Each point is reached from the start by the listed moves, each made once or not at all, plus a little noise. Say if it took an odd or an even number of moves. Then give how often each move was made.

Moves:
(1): |  44 | -32 |   3 |   0 |  36 |  36 |
(2): | -34 |  25 | -18 | -24 |  -1 | -19 |
(3): | -37 | -23 |  15 | -11 |   1 | -24 |
Start: |   5 |   0 |  32 |  -4 | -18 |  20 |
Points:
|   9 | -60 |  47 | -11 |  23 |  29 | -> even (1, 0, 1)
| -24 | -28 |  31 | -40 |  19 |  10 | -> odd (1, 1, 1)
| -30 |  24 |  13 | -24 | -21 |   8 | -> odd (0, 1, 0)

Moves:
(1): |  -5 |  -3 |   8 | -11 |  -5 |  19 |   3 |  14 |  -4 |  -9 | -19 |  -1 |  -1 |
(2): |  16 |   6 |  -4 |  -7 |  11 |   5 |   6 |   0 |   9 | -14 |  -5 |   6 | -21 |
(3): |   0 |   0 |  35 |   0 |   6 |  12 | -12 |   7 | -14 |   4 |   4 |   8 |  15 |
(4): | -10 |  32 |  -6 |  10 |   3 |   8 | -10 |   3 |   8 |  18 |   6 |  19 | -22 |
(5): | -6 | -8 | -4 | -4 | -2 |  0 | -2 |  0 |  4 |  5 |  1 |  5 | -3 |
(6): |   1 |  -9 |  -2 | -16 |  -5 |  11 |   0 |   2 |   0 |  13 | -24 |  -8 |  -7 |
(7): | -21 | -10 | -11 |  -8 |  -4 |   3 |  12 |  13 |  33 |  29 | -22 |   2 |   2 |
(8): |  16 |   0 | -15 | -10 |  -2 | -11 |  14 |  12 |  11 | -10 |  18 | -10 |  21 |
(9): | -15 | -11 |   0 | -15 |  -3 | -21 |  -8 |  -9 | -12 |  -4 |  -4 |  -8 |  -9 |
(10): |  -2 |  -2 |   6 |  14 |  -7 | -27 |   9 | -10 |  -1 |   6 |   8 |   1 |  -5 |
(11): |  -9 |  13 |   9 | -13 |  16 |   5 |   1 |   3 |   1 |  11 |  25 |   1 |   2 |
(12): |  -3 |  -4 |   0 |  25 | -13 |  -5 |  -3 |   6 |  10 |   6 |   2 | -13 |   9 |
Start: |  4 |  6 | -5 |  5 | -5 |  6 | -9 | -6 | -1 | 12 | 21 |  6 | -7 |
Points:
| -11 |  18 |   6 | -14 |  -4 |  -6 | -29 |   6 |  -2 |  26 |  42 |  19 |  -4 | -> odd (0, 0, 1, 1, 1, 0, 0, 1, 1, 0, 0, 0)
| -43 |  23 |   3 |  -2 | -11 |  13 | -30 |  10 |   4 |  40 |  29 |   9 | -32 | -> even (1, 0, 0, 1, 1, 0, 0, 0, 1, 0, 1, 1)
| -12 | -29 | -33 |   4 | -39 | -25 |  23 |  16 |  54 |  60 |   3 | -17 |  10 | -> even (0, 0, 0, 0, 1, 1, 1, 1, 0, 1, 0, 1)
| -11 |  -9 |  -2 |  14 | -25 |  20 | -12 |  12 |   8 |  13 |   2 |  -3 |  -2 | -> odd (1, 0, 0, 0, 1, 0, 0, 0, 0, 0, 0, 1)
|  -6 |  18 |  27 |  16 | -18 |  29 | -17 |  13 |   8 |  42 |  -5 |  24 | -42 | -> even (1, 1, 1, 1, 1, 1, 0, 0, 0, 1, 0, 1)
| -27 |   4 |  28 | -23 |  16 | -18 |  -1 |  -2 |  16 |  43 |  27 |  16 | -23 | -> even (0, 1, 1, 0, 0, 0, 1, 0, 1, 1, 1, 0)
| -21 |  34 | -10 |  -9 |  -8 |   2 | -13 |  23 |  13 |  24 |  46 |  -4 |  -7 | -> even (1, 0, 0, 1, 0, 0, 0, 1, 1, 0, 1, 1)
